Each row of a before or after table is a point. The points were changed in one or more steps. Then noise was added and the rows were shuffled. The steps act on how far a point lies along the listed directions, d1 being the first. Name the steps. A step turns or swaps two directions, mirrors them in a line or flattens them onto one, adds a multiple of one to another, or multiplies one. Angles are multiples of 10 degrees, from the lower direction toward the higher: turns from -170 to 170, lines from 10 to 170 but not 90. Use the fewest steps. Two steps may share a direction if one is a turn and the other turns, adds or multiplies; they go together, in the order done. Otherwise the lowest direction goes first.
In the rows, zero is written as 128.

Directions:
(1): [80 97]
(2): [ 97 176]
Before, 14 rows:
[[134  43]
 [ 53 150]
 [ 95 183]
 [ 93  96]
 [116  90]
 [134 133]
 [121  95]
 [129  88]
 [ 99 177]
 [ 82  41]
 [108  84]
 [109  86]
 [ 70 111]
 [109 113]]
After, 14 rows:
[[205 122]
 [180 151]
 [107 210]
 [141 173]
 [167  85]
 [121 170]
 [156 172]
 [132 171]
 [156 221]
 [141 176]
 [129 162]
 [144 145]
 [169  81]
 [124 123]]
Steps: turn d1 and d2 by 170 degrees

Directions:
(1): [172 156 117  94  64  87]
(2): [184 135 193 103 146 167]
(3): [163 155  63 137 132 187]
Before:
[[145 156  78 148  91  73]
 [127 128 152 127 153 165]
 [150 140 111 131  72  61]
 [170 138 139 123  91 109]
 [ 93 124 149 147 124  84]
 [125 113 158 141 164  99]
 [ 96 128  64 145  88 114]
 [216 173 116  92  73 143]
 [142 130  98 169 112 133]
 [125 118 122 126 134 137]
 [199 152 173 112 138 167]
 [132 125 230 109 131  97]]
After, 12 rows:
[[123  95 198 159 183 144]
 [167 135 158 158 186 175]
 [105 103 134 168 158 142]
 [178 141 108 161 125 171]
 [ 83 133  45 176 137 131]
 [137 126 117 120 122 129]
 [181 137 152 116 131 198]
 [ 23  87 210 139 124   7]
 [113 116 218 126 121  70]
 [116 142  92 125  99 114]
 [103 126  48 185 189 223]
 [119 113 164 127 128  45]]
Steps: turn d1 and d2 by 170 degrees; multiply d3 by 2

Directions:
(1): [ 69 164 154 151 120 137  52  85 146 123  66]
(2): [138 137 143 103 132 106  67 132 200 105 211]
Before (13 x 11):
[[150  96 100 124 123 141 210 165  78 145 105]
 [110 126 142 133 132 141 119 117 136 124 122]
 [112 134 132 131 122 123  88 116 145 129 136]
 [169 100 114 127 130 130 209 143  81 146 128]
 [123 121 123 132 137 147 130 135 103 130 115]
 [142 128 127 115 118 130 156 152 110 119 142]
 [171 100 106 116 129 127 193 160  90 145 163]
 [157 130 130  98 135 115 113 148 166 110 192]
 [151 112 122 125 130 123 171 156 118 139 163]
 [118 119 117 122 120 119 113 134 145 124 142]
 [111 141 133 150 134 132 119 121 104 139  86]
 [144 121 119 117 128 120 124 136 160 118 174]
 [109 131 144 136 136 139 134 115 101 144  87]]
After:
[[164 135 139  83 138 101  76 150 209  95 242]
 [168  98 103 121 127 132 206 159  74 149 145]
 [114 136 136 125 124 118  73 117 162 124 156]
 [110 127 142 133 133 140 118 118 137 124 123]
 [119 121 119 117 121 114 101 135 159 120 158]
 [121 119 120 137 136 151 143 135  88 134  98]
 [108 139 129 158 131 138 137 119  82 146  61]
 [149 124 126 106 130 111 100 138 188 108 206]
 [105 128 139 145 134 146 156 113  75 153  57]
 [151 112 122 125 130 123 173 156 116 139 162]
 [141 128 126 117 118 132 161 152 105 120 137]
 [163  96 106 140 127 140 239 141  45 157  87]
 [143  90  91 140 121 155 249 162  32 160  52]]
Steps: multiply d2 by 2

Directions:
(1): [147 145 115 143 224  77 172 104 156 166 136 184 192 154 136 176 119 135
 180  84]
(2): [140 102 171 146 164  94  72 106 163 142  32 125 124 112  54 138 187  88
  86 119]
(3): [127 153 185  97  85  86  92 181  92 102 122 130 123 176  72 128  84 103
 206  65]
(4): [139 187 110  93 100 127 156 104  84 165 104 191 117  80  67 180  70 105
 107 194]
(5): [103  88 154 179 139 109 128 102 102 195 157  57  69 130 156 194  78  66
 131 122]
Before (13 x 20):
[[109 102 147 166 131 131  91 114 108 192  93 109  61  80 105 190  90  73
   87 179]
 [146 215 126  73 141  90 135 130  93 102  93 217 184 159  54 154 123 131
  173 108]
 [147 179 168  67  44  84 103 162  51 131  90 123  48 125  47 169  95  62
   93 121]
 [108  82  96 167 109 193 141  92  92 179 195  32  74  89 180 128 140 105
   69 193]
 [125 127 100 134 120 159 170 138 120  96 196 136 150 150 218  73 123 188
  155 148]
 [120  83 132 141 124 181 131 142 140  83 216  73 117 167 201  63 137 177
  123  77]
 [113  98  63 183 186 156 153  85 131 190 171 104 116 119 226 136 134 148
  107 150]
 [109 137 145 112  92 144  68 122 109 117  79 123  82  85  43 146 122  80
   85 222]
 [112 126 180 135  96 142 130  85  67 183 100 109   8  58  91 207  56  79
   83 201]
 [ 99  89 132 209 190 132 140  87 151 210 130 102  85 109 181 158 122  68
   90 144]
 [127 132  87 143 147 131 140 124 145 101 138 116 185 140 171  80 165 178
  148 110]
 [132 125 164  96 120 107  92 139 131 119 126  98 138 182 121 124 110  91
  173  72]
 [177 144 162  93  66  87  64 150  78 108  52 134  88 119  59 121 101 121
  119 111]]
After (13 x 20):
[[ 98  91 130 211 190 134 147  87 147 209 136 103  85 108 185 157 116  69
   91 141]
 [105  80 101 170 109 195 139  84  92 182 188  31  78  92 178 128 145 102
   66 192]
 [177 148 158  93  62  95  70 149  73 107  66 136  89 123  62 127  96 124
  122 109]
 [118  96  69 180 188 156 151  83 135 193 168 103 119 120 218 136 141 138
  109 151]
 [145 221 126  68 141  89 137 134  88 100  95 216 183 163  53 159 121 134
  176 112]
 [129 118 106 137 128 148 157 135 132 103 172 134 151 148 201  76 137 179
  150 151]
 [151 175 163  66  37  91 106 164  49 128  98 125  52 129  55 165  91  65
   93 117]
 [125 130  90 145 148 130 138 124 147 100 133 117 187 144 170  77 170 176
  147 108]
 [104 143 141 111  86 150  74 128 104 121  92 119  82  87  54 149 112  87
   92 224]
 [108 108 140 159 126 137  96 117 105 193 102 105  63  83 115 189  83  74
   94 182]
 [121  80 139 147 129 177 122 141 145  83 198  69 111 165 188  62 148 169
  116  77]
 [106 128 178 133  97 142 133  85  63 184 107 114  10  61  95 205  55  82
   80 203]
 [134 123 160  97 120 107  91 143 130 120 126  97 139 183 120 126 116  89
  174  75]]
Steps: multiply d2 by 0.7

Directions:
(1): [177 139 115  84 153 120 116 102 108 189 109 194 152  91 164  88 120 208
 103  53  58  95  81  58 217 118 147 134 115  86 171 132  95  90 125 181
 133 102 129 113 102 163 172  88 195 162 125 158]
(2): [150 134 172 129 109 118 182 153 142 164  53  98  95  54 142 166 140 120
 132 124  67  49 124 148 131  97 142 195 126 156 158 133 132 149 108  79
 123 164 119 145 152  58 153 173 107 214 249 115]
(3): [165 106 135 174 107 148 155 188 159 193 189 196  77  98 153 136  74 112
 166  76 125 119 126 144  87  44 125  94  96 210 101 172 100  67 207 167
 166 172 145 133 102 156 136 140 105  85 130  90]
(4): [101 203 123 124 121 190  84 108 127 156 130 134 178 136 106 226 111 112
 167 126 162 132 162  99 153 194 102  92 151 136 152 174 188  61 178 146
  84 110 107 103 126 121 178  59 111 147 218  63]
(5): [176 122 152 137 204 201 136 189 149 155 122 107 194 105 109 110 100 172
 115 161 110  91 218 156 122 135  33 161 148 105  71 156 140 170 127  95
 201 114 133 186 155 159 160  91 183 132  92  94]
Before:
[[ 89 160 119 133 134 144 105  99 117  95 113  82 169 165 101 157 146 112
  123 162 167 159 152 114 133 198 110 123 149  90 118 126 173 138 119 114
  102 102 126 135 142 132 127  91 125 131 128 115]
 [155 126 113 121 133 134 102 120 120 151 136 169 125 124 140  89 122 145
  124  98 135 144 110 116 142 121 128 102 130 100 126 143 117 109 144 158
  129 118 135 126 117 157 133  98 169 101  82 135]
 [139 139 122 116 120 152 107 130 123 170 148 155 144 124 151 128 123 136
  143  88 122 121 125 106 144 118 135 122 124 117 129 147 120  87 152 163
  123 133 123 114 115 161 165  91 149 127 142 117]
 [114 116 127 127 123 107 129 114 119  78 132  95 131 148 127 122 153 112
  114 156 139 153 110 136 127 133 136 132 130 109 112 107 132 147 110 116
  105 120 119 110 130 112 107 139 132 129 103 140]
 [101 131 150 138 111 128 140 141 153  84 117  76 119 147 104 142 137 109
  144 180 152 125 160 174 102 141 113 155 136 151 109 117 140 173 119  94
  118 132 126 147 148  93 121 139  80 131 154 125]
 [122 140 110 144 112 130 105 112 120 141 161 158 139 145 136 156 108 118
  148 112 141 159 117 111 147 136 133  94 117 139 148 136 135  79 154 160
  119  97 115 111  99 135 142  97 129 136 151 111]
 [117 140 122 111 127  98 116  85 111 145 120 150 148 127 133 113 139 153
  102 109 120 133  87  92 185 153 150 112 126  92 158 139 111 107 118 161
  102  92 144  96 118 145 127 112 144 149 134 159]
 [158 129 122  89 143 111 115  99 117 151 102 163 157 104 136  86 132 182
  117  81  96 115  98  89 177 131 144 132 120  88 150 124 124 110 112 173
  112 105 120 112 114 154 148 109 157 132 114 163]]
After:
[[ 99 124 122 110 132  98 118  92 107  53 111  71 153 163 116 119 175 117
   98 176 143 159 112 130 142 166 136 143 142  75 120  90 142 170  80 103
   91 100 113 107 139 104 103 133 142 141  97 155]
 [162 122 115 128 130 138 107 129 124 164 148 180 115 121 145  89 112 142
  130  89 135 143 109 118 136 108 128  95 126 116 120 149 113  99 157 165
  136 125 138 127 112 164 135 100 166  92  80 129]
 [ 92 137 147 127 115 123 133 126 147  68 103  59 132 154  97 139 149 112
  135 193 154 126 160 171 112 161 114 163 145 131 117 106 147 187  99  86
  109 122 122 145 154  88 121 136  85 141 154 135]
 [132 136 115 155 106 134 117 127 128 159 165 170 124 131 143 162  96 113
  157 101 135 149 117 117 137 115 132  95 108 160 144 147 130  68 169 163
  126 111 119 115  96 133 148 103 122 135 162 101]
 [ 68 174 118 103 145 130  91  64  98  56  67  35 197 178  85 155 182 122
  100 194 162 159 152 105 160 247 112 151 168  41 139  99 193 180  66  85
   78  79 113 135 159 108 125  88 138 166 139 139]
 [151 133 121  79 147 108 110  86 111 139  91 150 166 109 131  83 142 186
  111  91  98 117  99  86 185 146 144 138 126  72 154 116 131 122  97 166
  106  97 116 112 119 150 147 105 162 139 111 169]
 [152 133 127 130 112 157 119 150 133 192 161 173 125 110 160 133 106 133
  155  72 118 114 125 111 132  92 136 116 114 144 122 162 111  70 173 170
  134 148 127 117 109 165 169  96 141 120 150 104]
 [107 148 121  98 133  92 109  69 101 126 100 129 162 136 126 112 155 156
   91 124 121 134  89  87 198 177 150 123 137  68 166 125 119 124  95 148
   90  79 137  92 125 134 125 110 150 163 138 169]]
Steps: add 0.3 times d4 to d2; multiply d3 by 2.5
